Every row gives one point. Two turns around zero, p and q, are shown by what they do to some points. Write where each new point lands after one turn and then the other. Backwards means that the second turn is done in reverse. Each puzzle has new turns, and all numbers are rounded.

Turn p:
14 -10 -> 16 7
-14 -17 -> 7 -21
-6 9 -> -11 0
-38 19 -> -36 -23
43 -1 -> 23 36
Turn q:
-26 -6 -> -16 -21
6 -25 -> 21 -15
20 31 -> -4 37
Where do these land?
q, then p backwards: -26 -9 -> -28 0
p, then q: 6 23 -> -24 3
q, then p: -22 -3 -> 6 -21
p, then q: 42 -10 -> 4 43

Turn p:
-8 24 -31 25 -> 15 26 -35 -6
-23 -12 43 -3 -> -39 2 29 -11
-11 10 -2 -1 -> 3 12 1 -9
41 8 14 -3 -> 7 -4 11 42
-11 -6 11 -39 -> 8 -12 36 -17
13 -24 -34 21 -> 6 -24 -41 3
Turn q:
-6 -12 -4 -33 -> -13 -17 -2 -29
-19 11 18 -17 -> 7 -1 25 -21
9 -14 10 68 -> 1 8 6 70
-15 7 -17 -12 -> -13 14 -1 -19
31 8 -8 -6 -> 17 -3 -28 -2
Where do these land?
p, then q: 19 7 48 25 -> -4 33 41 24
q, then p: -10 15 32 4 -> -15 -1 17 29
p, then q backwards: 2 10 -27 -6 -> 21 19 5 -6
p, then q backwards: -11 -26 -34 10 -> 29 -8 -12 -32
q, then p: 0 -7 -19 -33 -> 20 -15 12 -27

Turn p:
16 18 14 11 -15 -16 -11 5 5 -> 26 8 7 -1 -2 -6 -23 -11 8
5 26 -38 29 -30 -6 9 -22 -50 -> 11 34 -43 43 1 -26 7 -33 -12
7 -61 13 34 -8 -24 2 -23 24 -> 29 -33 27 16 -32 -17 39 12 29
12 -9 19 -3 -9 60 -11 -12 17 -> 12 15 0 7 7 48 7 42 13
2 -8 -54 -2 19 20 -5 -12 -5 -> -19 -20 -20 30 33 11 23 -6 -13
-15 -2 -4 -18 0 -19 5 55 -8 -> -22 -24 -9 -18 -16 -19 -37 5 -24
9 -2 16 -39 18 -20 9 -5 -9 -> 2 0 15 -39 4 -3 12 -8 -28
-30 -1 -5 -29 19 -20 3 9 -24 -> -34 -7 -3 -23 -13 -5 4 -22 -27
6 4 13 32 24 2 15 2 23 -> -7 5 33 11 13 -17 -2 15 25
-16 26 20 -49 -31 34 6 8 24 -> -2 17 -34 -52 6 35 -20 24 14
4 9 5 32 12 -11 -23 -5 5 -> 6 1 26 24 0 1 -11 -19 15
Turn q:
0 -1 -12 56 4 0 13 7 -45 -> -5 25 10 45 -25 -7 -9 -20 -40
32 -10 26 32 48 16 -13 -15 28 -> 42 -33 27 44 14 -15 12 -5 21
0 14 -36 -9 -7 6 18 10 14 -> -1 10 -18 -1 8 29 4 27 -13
13 -8 -24 -3 -11 16 -41 -1 27 -> 21 -11 -25 6 -10 28 -13 3 37
-22 -14 10 10 -20 25 28 0 6 -> -17 -1 32 -7 5 32 -2 -12 -12
27 -32 5 2 21 1 12 5 0 -> 10 -20 11 13 -18 -3 35 -1 -2
13 1 21 6 -20 -35 2 10 15 -> -4 19 23 -9 -16 -18 1 23 23
-23 -1 -1 -4 34 0 -11 14 -9 -> -22 -26 -16 16 10 -16 -5 -3 -8
-22 49 18 -68 -51 -10 -9 -3 -28 -> -11 21 -25 -91 10 -19 -38 2 -11
-17 2 -7 -21 2 -17 1 -26 -7 -> -12 14 -18 -15 20 -9 13 -14 5
Where do these land?
q, then p backwards: 1 33 -20 -6 16 6 20 -17 -31 -> 30 16 -20 -22 -4 2 13 -1 -36
q, then p: -28 19 6 6 -16 -2 -30 -28 36 -> -10 -17 32 -5 32 33 -9 -10 26
p, then q: 23 -18 10 -24 -11 10 -1 20 -8 -> 5 -14 -14 -10 -37 -3 -2 0 -19
q, then p: -9 -11 -10 21 -28 24 -36 25 6 -> 17 -10 -16 24 -12 44 -8 7 25
q, then p: -32 -17 -26 -23 28 -1 29 -12 -29 -> -46 15 -19 9 -1 -20 41 -12 -13
p, then q: -10 -28 46 37 25 22 -6 -42 17 -> 5 -9 74 -16 17 13 -19 29 -8
p, then q: -11 10 14 0 -2 -8 18 -3 -21 -> -5 23 -8 -17 9 -10 -11 7 -5
q, then p: 46 -35 -10 -6 -28 -23 7 23 8 -> 23 7 -43 -23 -5 -19 -24 37 15
p, then q: 7 20 -14 -6 -26 -6 21 13 37 -> 0 -16 -33 11 0 -2 20 27 28
q, then p backwards: 13 26 4 2 42 -22 -20 22 -15 -> 16 -13 -26 23 -18 -12 33 31 -8
